Each point is reached from the start by the listed moves, each made once or not at all, plus a little noise. Is the number of moves made odd or even? Then give how often each move was made.

Moves:
(1): [ 35 -34 -11]
(2): [-21 -29  41]
Start: [15  5 -3]
Points:
[20  6 -2] -> even (0, 0)
[ -7 -28  35] -> odd (0, 1)
[ 32 -60  27] -> even (1, 1)

Moves:
(1): [ 15 -10 -20   0  -4 -16  -3   8  -2   5  -5]
(2): [  1  25  -4   7  -8  11  -5  16 -14  26   8]
(3): [ 10   7 -15  -2   5   1 -24  -9   0 -11  -4]
(4): [19 -1 16 -8  7 -7  2 -3 15 29  0]
(5): [  9  14  -6   2   6 -12   8  -2  -1  -1   8]
(6): [  1  14 -19 -17   4  10  16 -13   2  -1   4]
(7): [-23 -10  -6  -6  15  -9   0   5   6  15   6]
(8): [ 13 -13 -14  -5  24  15  -4  26  15  -9   5]
(9): [ -6  15  10  -5 -13  -4   5  11  11  -3   9]
(10): [ -6  -5  -4   0   4   2   9 -11 -19  -8  16]
(11): [  2   1  21 -10  14   1  12   7 -17  -3   0]
Start: [ -2  -2 -17  -6  -3  -9  -8  -8  -8 -14 -15]
Points:
[ 26  22 -17 -14 -20 -23  -2  13 -17  31  12] -> odd (1, 1, 0, 1, 0, 0, 0, 0, 1, 1, 0)
[  7  28 -34   1  -3   3 -35   0 -24  -1 -12] -> even (0, 1, 1, 0, 0, 0, 0, 0, 0, 0, 0)
[ 33 -30 -57 -25  43 -24 -38  21  27  14 -16] -> odd (1, 0, 1, 1, 0, 0, 1, 1, 0, 0, 0)
[ -6  25 -45 -35  57  12  29  17 -40   7  32] -> odd (0, 1, 0, 0, 1, 1, 1, 1, 0, 1, 1)
[ 34   8 -60  -6   4 -35 -25 -11 -10 -26 -18] -> odd (1, 0, 1, 0, 1, 0, 0, 0, 0, 0, 0)
[ 37  17 -27  -8  32   3  -1  15 -10  22  22] -> odd (0, 1, 0, 1, 1, 0, 0, 1, 0, 1, 0)
[ 29  -1 -28 -24  33 -24  19  34 -20 -32  17] -> even (1, 0, 0, 0, 1, 0, 0, 1, 1, 1, 1)
